Each row is a point. The points of each table are mixes of a few directions, plus a little noise. Count the directions of each table, and those that both share. Where both have some left over, give the other angles between the two spaces (their principal angles), to ten degrees, smallest first.

First, 4 rows:
[[  1.0 -10.3 -28.3]
 [ -1.3  12.1  32.7]
 [  0.0  -1.4  -4.1]
 [  0.0  -0.2  -0.2]]
Second, 7 rows:
[[  0.7  -6.6 -17.7]
 [  1.1 -11.7 -31.9]
 [ -1.0   9.1  24.8]
 [ -0.5   4.8  12.6]
 [  1.0  -7.4 -20.6]
 [ -1.1  10.1  27.2]
 [ -0.4   2.1   5.6]]
Directions: first 1, second 1, shared 1

First:
[[  5.9  -2.0  10.3  34.8]
 [ 12.7   3.0   1.9  12.8]
 [ 17.1   6.9  -6.0  -7.6]
 [-20.9  -4.3  -4.6 -26.0]
 [  3.8   0.1   2.2   9.0]
 [-18.7  -3.6  -4.0 -22.9]]
Second:
[[-14.8  -5.8  10.6  25.9]
 [-16.1  10.4  -2.5  -2.6]
 [ -9.2  -9.5   1.6  -7.2]
 [-13.2   8.6  -9.5 -27.7]
 [ 19.9  29.6 -12.2  -5.3]
 [ 10.9  -7.8   3.2   5.9]
 [  1.8 -25.6   7.0  -2.0]
 [ 20.7   0.2   1.9  12.9]]
Directions: first 2, second 3, shared 2

First (8 x 8):
[[ -3.8  -3.5   7.0  -3.5   1.0   0.9  -1.0  -2.4]
 [-18.1  -8.1  21.1  -9.1  14.9  -3.8  -4.7  -6.6]
 [ 20.5  -7.3  -2.2  -4.0 -36.0  20.1   6.5  -2.0]
 [-13.2  -8.7  19.4  -8.9   7.5  -0.1  -3.1  -6.4]
 [ 24.7  28.6 -51.3  27.7  -0.2 -11.1   5.0  18.7]
 [ -6.0   5.1  -3.4   3.8  14.2  -9.1  -2.0   2.4]
 [-14.7  -9.3  20.5  -9.8   8.7  -0.4  -3.4  -7.0]
 [ 10.2   3.3 -10.3   4.1 -10.2   3.6   2.7   2.8]]
Second, 10 rows:
[[  5.0  12.6  -7.6  -7.1  -1.8   6.1   0.0   0.3]
 [  6.3 -12.7   6.5  -1.0 -17.1  11.1  -0.4  -0.1]
 [  6.3  18.0 -29.2  24.1  13.8 -25.4   7.6   7.8]
 [  4.1  10.8  -7.2  -5.3  -0.8   5.0   0.0   1.0]
 [-11.2 -17.6  16.9   9.7   3.7 -22.9  11.4 -12.9]
 [ -3.2  14.8  -2.0 -16.3   8.8  14.1  -9.9   4.3]
 [  5.1  12.5  -0.7 -20.7  -7.4  21.1  -3.7  -0.6]
 [ -2.2 -14.6   8.4  -5.7  -2.5  26.3 -21.3  14.7]
 [-11.9 -26.6  12.4  33.2   8.2 -45.5  18.7 -12.1]
 [  2.4   2.7   2.7 -10.4  -5.8  11.1  -1.2  -1.5]]
Directions: first 2, second 4, shared 2
